Every row gives one point. Each copy is the shape, with its points in the same order, turned, moved and blurred by noise. Say if it was mirrored as well.

Shape (9 x 3)
[[-0.30 -0.66 -0.16]
 [ 0.22 -0.04 -0.07]
 [ 0.53 -0.36 -0.17]
 [ 0.05  0.45  0.61]
 [-0.66  0.17 -0.16]
 [-0.34 -0.06 -0.04]
 [-0.03  0.54  0.38]
 [-0.11  0.53  0.26]
 [ 0.32 -0.09 -0.26]]
Copy 1 (9 x 3)
[[ 0.60  0.25  0.24]
 [-0.17 -0.14 -0.12]
 [ 0.14 -0.30 -0.33]
 [-0.68  0.53 -0.11]
 [-0.07  0.32  0.85]
 [-0.01  0.30  0.37]
 [-0.76  0.34  0.15]
 [-0.73  0.34  0.24]
 [-0.11 -0.37 -0.05]]
Copy 1 is: only turned
Copy 2 (9 x 3)
[[ 0.06  0.55 -0.25]
 [ 0.27 -0.06  0.25]
 [ 0.70  0.00  0.20]
 [-0.28 -0.80  0.02]
 [-0.62  0.25  0.32]
 [-0.26  0.10  0.11]
 [-0.34 -0.62  0.32]
 [-0.37 -0.47  0.39]
 [ 0.35  0.03  0.37]]
Copy 2 is: only turned
Copy 3 (9 x 3)
[[-0.48  0.59 -0.42]
 [ 0.10  0.34  0.04]
 [ 0.17  0.82  0.13]
 [ 0.57 -0.30 -0.18]
 [-0.50 -0.26 -0.25]
 [-0.26  0.02 -0.27]
 [ 0.41 -0.38 -0.08]
 [ 0.30 -0.36 -0.03]
 [ 0.02  0.49  0.20]]
Copy 3 is: only turned
Copy 4 (9 x 3)
[[-0.60 -0.05  0.04]
 [ 0.18 -0.31  0.11]
 [-0.04 -0.72  0.20]
 [ 0.58  0.03 -0.60]
 [ 0.10  0.53  0.18]
 [-0.04  0.17  0.01]
 [ 0.65  0.18 -0.31]
 [ 0.59  0.16 -0.19]
 [ 0.12 -0.50  0.27]]
Copy 4 is: mirrored

Shape (8 x 4)
[[-0.10 -0.03 -0.53  0.26]
 [ 0.51 -0.29  0.71  0.41]
 [ 0.06 -0.02 -0.25  0.25]
 [ 0.02  0.28 -0.37  0.15]
 [ 0.13  0.37  0.39 -0.42]
 [ 0.12 -0.31  0.04 -0.01]
 [-0.80 -0.44  0.31  0.37]
 [ 0.21  0.30  0.57 -0.41]]
Copy 1 (8 x 4)
[[ 0.41 -0.09  0.06  0.58]
 [-0.38  0.96  0.03  0.30]
 [ 0.22  0.03  0.01  0.41]
 [ 0.11 -0.19 -0.09  0.57]
 [-0.61 -0.16  0.08  0.09]
 [ 0.01  0.28  0.21  0.16]
 [ 0.40  0.36 -0.60 -0.40]
 [-0.76 -0.02  0.02  0.01]]
Copy 1 is: mirrored
Copy 2 (8 x 4)
[[-0.36 -0.23 -0.14 -0.59]
 [-0.72  0.13  0.05  0.69]
 [-0.40 -0.07 -0.04 -0.41]
 [-0.16  0.06  0.01 -0.53]
 [ 0.36  0.33  0.09  0.29]
 [-0.21 -0.25 -0.11  0.10]
 [-0.53 -0.03 -1.09  0.04]
 [ 0.30  0.37  0.12  0.47]]
Copy 2 is: mirrored
Copy 3 (8 x 4)
[[ 0.00  0.34 -0.53  0.08]
 [ 0.59 -0.70  0.13  0.11]
 [ 0.11  0.16 -0.32  0.05]
 [-0.07  0.33 -0.20 -0.25]
 [ 0.08  0.13  0.67 -0.04]
 [ 0.35  0.04 -0.07  0.35]
 [-0.50 -0.41 -0.25  0.81]
 [ 0.16 -0.06  0.79  0.01]]
Copy 3 is: mirrored
Copy 4 (8 x 4)
[[ 0.29 -0.39 -0.24  0.18]
 [-0.76  0.09  0.12 -0.50]
 [ 0.13 -0.19 -0.15  0.04]
 [ 0.35 -0.01 -0.18  0.16]
 [-0.21  0.60  0.40  0.30]
 [-0.22 -0.25  0.23  0.07]
 [-0.76 -0.41 -0.42  0.61]
 [-0.29  0.63  0.44  0.25]]
Copy 4 is: mirrored
